Each row of a before or after table is a point. The points were changed in one or more steps. Then noise was added and the rows were shuffled. The steps act on how far a point lies along the listed directions, d1 being the first. Name the steps. A step turns or swaps two directions, mirrors them in a line or flattens them onto one, adds a multiple of one to another, or multiplies one. Angles are multiples of 10 degrees, from the lower direction toward the higher: turns from -170 to 170, lines from 10 to 170 but not 90. Use the fewest steps. Two steps may share a direction if one is a turn and the other turns, adds or multiplies; they go together, in the order done. Otherwise the lowest direction goes first.

Directions:
(1): -18	36
(2): -36	-18
Before (13 x 2)
-23	14
23	-22
26	-18
30	6
-32	15
39	-1
32	-37
-52	10
-1	39
-2	3
-27	27
-32	10
-30	17
After (13 x 2)
-44	0
-6	3
-46	8
53	-27
-18	31
-43	15
-32	6
-70	-2
34	6
-42	10
38	-17
40	-11
47	5
Steps: add 0.5 times d1 to d2

Directions:
(1): 9	-37	34	26
(2): 30	40	24	14
Before (11 x 4)
-6	-23	27	33
21	12	39	48
-19	23	-30	-4
-11	34	-47	-40
63	54	69	32
-11	6	-50	-35
-5	8	4	2
-26	-39	-14	-18
-21	-37	-3	-1
-3	-50	-22	-10
-17	49	-76	-25
After (11 x 4)
46	37	51	20
-16	-25	0	-1
-10	-14	19	26
-16	17	-23	2
-11	35	-57	-11
4	-37	-19	-7
-5	24	-32	-29
-4	3	-35	-26
-19	-29	-9	-16
-4	8	3	2
12	9	26	37
Steps: multiply d1 by 0.7; multiply d2 by 0.7

Directions:
(1): 8	0	-42	-20	14	-49
(2): -51	-25	12	-33	20	0
(3): 30	-50	10	15	33	1
Before (11 x 6)
-37	18	-5	-54	11	-17
-2	47	-7	5	-40	-7
-43	-47	13	-47	36	-29
-3	35	0	-15	-21	17
-1	-8	18	-2	-1	7
45	-51	-4	28	41	-4
-65	-28	-7	-46	45	-42
16	-44	-6	-4	28	15
-41	-42	0	-38	47	-37
1	-28	11	0	8	-9
13	-23	-20	-14	33	-7
After (11 x 6)
-24	-2	-10	-53	29	-29
9	40	-27	-3	-26	-32
-6	0	17	-6	-8	9
32	-40	26	39	26	35
1	35	-17	-24	-15	-4
14	-30	-2	-5	33	12
-5	-24	20	5	-1	4
-37	-56	20	-24	54	-20
-39	-55	28	-37	38	-13
6	-38	12	1	19	37
-51	-49	5	-34	58	-32
Steps: turn d1 and d3 by 40 degrees

Directions:
(1): -18	-2	-21	-43	39	-48	-28	8	6
(2): -54	17	34	4	28	12	16	-34	25
(3): -21	-1	8	-36	-55	17	-39	-3	25
Before (10 x 9)
-15	0	-11	-71	11	-51	-41	10	-1
1	-29	-21	-42	-11	-24	-23	7	12
-2	-10	-5	-28	-32	9	-35	20	0
13	-12	-25	-34	71	-38	-19	-7	-3
-31	2	27	20	49	-21	15	-20	-3
-16	19	19	24	19	0	19	-8	19
-40	18	30	38	61	14	33	-45	8
-54	14	53	32	42	9	38	-45	23
-5	2	-10	3	54	12	32	-10	-14
15	-13	-21	-25	-15	-10	-24	13	-23
After (10 x 9)
-39	-14	1	-43	13	-20	-15	-19	32
13	1	46	71	-23	48	53	-22	-4
3	2	-7	17	42	25	40	-8	-20
-80	20	36	-55	37	-25	-13	-38	29
-21	-4	-11	-37	12	-20	-26	-2	-10
-44	7	14	-18	88	-12	5	-45	21
-21	-6	0	-38	-15	0	-38	12	8
-16	5	39	45	22	8	29	-23	-8
11	14	15	39	-7	13	23	3	6
12	7	24	70	8	47	47	-28	-14
Steps: multiply d1 by 1.3; turn d1 and d2 by 60 degrees

Directions:
(1): 14	10	9	-49	3	-20	19	-40	25	-50	-26
(2): -11	41	8	-15	-14	-5	-14	19	53	46	-34
(3): -20	-14	13	29	-4	-34	17	55	32	-43	-1
(4): 29	5	-29	-25	-14	-6	69	30	-10	22	9
(5): 20	33	53	27	-20	35	23	6	-26	-14	-29
(6): -28	39	-21	32	40	23	36	-26	26	-6	19
Before (14 x 11)
0	2	4	6	4	3	46	30	13	-13	-8
-9	31	-36	-9	15	28	18	-44	7	31	42
-14	-11	47	52	-23	13	-30	48	-6	-35	-6
-16	11	12	17	-3	-30	48	36	56	-9	-16
-28	8	15	64	-4	3	-35	44	18	-18	-16
-19	8	54	45	-4	15	-28	25	-14	-34	-26
-11	-7	-30	-6	19	-14	-18	-10	20	23	28
-10	13	47	22	-12	-1	-7	31	6	-22	-18
11	25	-68	-47	10	6	-14	-81	22	24	30
-41	35	41	60	2	2	6	-19	33	-40	-11
-15	-11	-60	15	42	9	24	-28	-17	30	56
12	12	41	29	8	1	5	-3	17	-65	-13
-16	28	-47	33	32	26	46	15	3	45	30
-11	4	17	10	18	-25	7	-4	38	-72	-3
After (14 x 11)
-20	49	9	-2	3	0	30	5	68	-39	-19
-28	58	17	7	18	8	15	-3	48	-19	-35
16	-11	21	-36	-13	-5	-2	2	7	-11	-32
-25	36	47	12	-7	0	-29	-57	34	-27	-33
13	43	14	-21	12	9	-19	-40	46	-1	-27
-20	-68	-10	10	1	-41	-60	23	-9	3	25
10	21	4	-37	20	1	-22	-65	21	-23	-12
27	-10	44	-30	-17	-14	14	-35	-5	-40	-37
-5	44	28	-9	2	5	23	-7	27	-19	-23
12	-39	-32	33	-14	23	-62	-19	-62	24	57
-10	-36	16	20	-24	3	-62	12	-28	12	32
-2	-51	34	12	-20	-30	-53	45	-15	-26	-16
0	-32	-6	16	14	-10	-12	-5	-19	-22	36
-15	32	11	23	10	-6	12	-5	39	-67	-30
Steps: turn d1 and d3 by -80 degrees; mirror d2 and d5 in the line at 60 degrees; mirror d4 and d6 in the line at 150 degrees

Directions:
(1): 9	15	15	-3	21	33	64	57	12	4	-14	-23	28	-14
(2): -28	-4	-48	51	21	-2	0	33	38	-9	23	46	-2	1
(3): -43	38	-14	-1	13	10	-4	-22	-18	-45	22	-29	6	-57
(4): -7	-15	55	29	34	4	-7	14	-63	-3	14	40	4	-8
(5): 0	4	-19	12	-55	10	-6	44	-35	26	-4	-5	-50	-34
(6): -64	7	38	42	-34	13	16	-22	17	13	-30	-10	-2	22
Before (12 x 14)
2	-31	11	34	38	15	36	61	10	-2	5	43	28	6
-32	-2	23	1	-28	9	-54	-12	-59	-5	18	6	-26	-35
-24	-9	-89	30	-19	-21	-21	-3	38	14	24	26	-31	14
-62	23	-35	63	-27	33	8	0	36	-29	6	-6	-10	-18
38	2	-40	-14	19	-2	2	21	23	-13	14	10	6	19
-13	11	-73	9	63	-15	-12	21	18	-47	35	18	11	-40
70	-12	-19	-44	-12	14	20	54	23	36	-21	-29	5	9
4	-18	1	5	0	-23	22	6	52	59	-30	-21	16	46
16	-26	-19	7	15	-27	9	22	65	-8	10	60	4	35
35	2	-14	-32	-6	-9	-3	-23	18	13	-19	0	0	8
-22	24	-35	19	29	25	27	41	41	-32	14	2	27	-29
-11	2	-1	12	-4	-7	-23	-5	-53	-10	20	22	-7	-47
After (12 x 14)
-50	22	-3	43	-11	16	6	-2	12	-17	0	0	-3	12
33	-39	-15	55	43	8	-8	43	10	-8	31	80	7	28
51	-25	-1	-48	-25	2	-14	20	19	29	-10	-5	-1	28
-38	13	4	22	32	-13	-11	9	-57	5	24	-14	-2	-60
-23	17	33	4	-7	11	5	-26	-23	2	-19	-5	0	-20
-52	-13	-31	65	27	-15	13	5	85	0	-14	37	17	53
-53	-14	-30	80	19	4	9	41	3	16	27	58	-13	10
-23	0	-76	15	-1	0	2	18	42	-26	20	9	-2	-29
-22	-12	-15	47	28	-3	0	19	47	-10	11	53	20	30
-72	23	-29	46	6	-3	10	19	30	-49	28	35	-8	-43
30	-16	-25	-12	-27	-13	10	-1	38	26	-18	5	8	22
-49	13	34	24	-48	25	-8	-4	-34	17	-23	-32	-22	-27
Steps: multiply d1 by 0; multiply d2 by 1.3; mirror d3 and d5 in the line at 110 degrees; turn d4 and d6 by -150 degrees

Directions:
(1): -15	33	-36	39	22	47	10	27	2	63	8	29	9	-1	-34	-17	14	20
(2): 10	0	-5	-29	-31	36	-36	45	-28	23	-9	8	8	-32	58	16	32	-29
Before (12 x 18)
-8	-33	28	-26	-10	-54	22	-57	25	-58	17	-44	-6	33	-11	-6	-45	16
-8	31	-25	46	14	2	30	-10	32	29	-1	16	5	3	-47	-12	-3	27
0	-18	12	-32	-5	12	-40	39	-4	11	-14	17	-4	-15	52	17	17	-31
-12	-22	20	14	10	-33	32	-31	18	-33	-1	-13	2	12	-17	0	-16	22
-4	49	-7	32	8	41	9	47	-5	52	8	16	7	-1	-1	-2	32	4
3	-6	-20	42	44	-5	37	-21	19	12	10	14	-4	18	-66	-20	-14	38
-15	4	-20	41	25	-3	16	-5	3	20	7	-1	7	-10	-34	-20	-19	38
24	-28	41	-45	-46	-43	-19	-2	-12	-52	-22	5	5	-5	31	13	-16	-26
19	-13	14	-11	-19	-31	-5	-6	6	-37	-7	-26	-8	7	17	-4	-12	0
1	30	-31	32	6	59	-1	18	-4	53	6	26	6	-10	-7	-24	21	25
1	-6	2	-4	15	-7	-20	-26	11	-7	3	3	8	-10	4	11	-3	7
-7	45	-59	22	-14	95	-25	74	-19	81	-3	58	10	-24	21	-24	40	-5
After (12 x 18)
20	8	-11	-7	-23	18	-21	37	-9	9	-11	-10	-1	-15	33	-1	13	-7
30	-47	29	-24	4	-51	4	-37	4	-61	-6	-25	-11	4	9	11	-15	-6
-6	32	19	41	28	-27	44	-19	26	-9	11	-9	-10	34	-44	-12	-10	23
0	4	2	33	20	-17	33	-50	24	-20	6	-3	-12	27	-44	-31	-27	40
11	16	-8	-10	-33	39	-25	59	-28	43	-17	49	24	-27	22	2	18	-19
1	-24	11	-66	-56	15	-34	19	-22	-7	2	-27	7	-22	79	22	13	-29
2	-28	26	-24	-26	-10	-2	4	-5	-31	-12	-12	12	-21	47	17	12	-11
-18	28	-31	70	45	-11	54	-39	45	0	16	25	-10	46	-95	-54	-38	51
-20	11	-18	22	34	29	-7	34	18	53	-2	40	0	5	-19	-7	7	9
-2	-30	14	1	2	-43	4	-27	2	-37	-2	-24	2	-12	3	-2	-33	17
9	-9	19	0	-13	-57	18	-39	31	-43	-14	-21	-8	4	-7	7	-24	3
1	-3	-4	-7	12	2	-32	-16	6	5	2	4	10	-17	14	12	4	4
Steps: turn d1 and d2 by -100 degrees

Directions:
(1): 24	-51	4	-39	-40	-25	-13	-25	-18	10	24	33	6	-42	29	16	29	0	-17	-49
(2): 19	-1	9	37	-19	30	-31	-8	-53	-39	22	-51	-21	-18	-11	-27	-24	33	5	-37
(3): -5	-5	56	-9	-19	34	52	14	-19	13	-6	-10	34	26	25	52	-36	11	28	-26
(4): -19	0	-22	11	70	-22	19	-18	-5	-50	28	35	14	-6	39	-8	-30	-3	29	-33
(5): -6	-33	-5	9	-12	-5	-6	39	13	-40	7	-22	26	-42	-42	30	3	-64	41	5
(6): -28	0	9	-65	42	19	-38	-5	-13	45	-5	-36	15	-9	-5	-32	10	-7	45	-20
Before (9 x 20)
-1	3	-1	-2	-20	-6	12	-30	-30	-12	17	34	-11	1	27	18	-4	26	-6	-24
44	-4	-30	18	-6	-25	-58	-23	-27	-23	16	1	-23	-34	0	-53	21	13	-3	-25
-9	-54	32	-60	-26	23	-36	21	-16	61	-3	-61	34	-33	-33	-24	14	-21	36	-40
5	-35	48	-74	-42	9	4	-11	-24	77	-3	6	16	-11	30	31	26	10	5	-24
14	-41	-21	-28	6	-22	-22	-6	-21	13	14	15	9	-40	4	-14	15	-31	4	-55
-19	-69	42	-64	-7	34	-19	28	-20	23	8	-43	34	-41	-8	21	14	-30	53	-45
-19	20	-64	-13	44	-43	-70	-22	44	16	6	9	-20	1	-13	-53	37	-17	-10	40
-22	15	-17	-16	50	1	-10	1	-13	-13	17	-37	20	-4	15	-24	-35	11	28	-8
-3	-7	-32	21	21	-19	-3	13	13	-57	0	-13	-29	8	-6	-10	-16	-9	-9	22
After (9 x 20)
-28	-63	30	-56	29	27	-7	23	-21	2	17	-28	40	-45	6	19	-3	-29	71	-55
-37	-45	6	-41	60	8	-13	5	-24	5	24	-28	51	-30	4	-37	-23	-27	72	-66
8	-14	-19	10	-19	-8	-16	19	17	-27	-13	-27	-34	1	-23	0	4	-4	-27	35
1	1	5	-33	-25	18	-28	17	-13	35	-5	-59	8	-1	-15	-17	-5	13	-1	17
45	-3	-26	16	-11	-21	-57	-25	-27	-18	17	1	-24	-32	-7	-56	28	9	-3	-27
-19	-27	23	-55	44	-9	27	-25	-25	27	28	38	31	-10	72	21	-10	6	40	-56
-16	23	-56	-15	28	-39	-75	-19	43	25	2	2	-26	-1	-20	-50	40	-15	-9	45
8	-1	5	-6	-44	-1	9	-26	-27	4	9	23	-15	2	13	19	8	25	-11	-18
21	-40	-16	-30	-9	-25	-23	-3	-18	19	9	10	9	-40	-1	-10	20	-26	-2	-52
Steps: mirror d1 and d4 in the line at 10 degrees
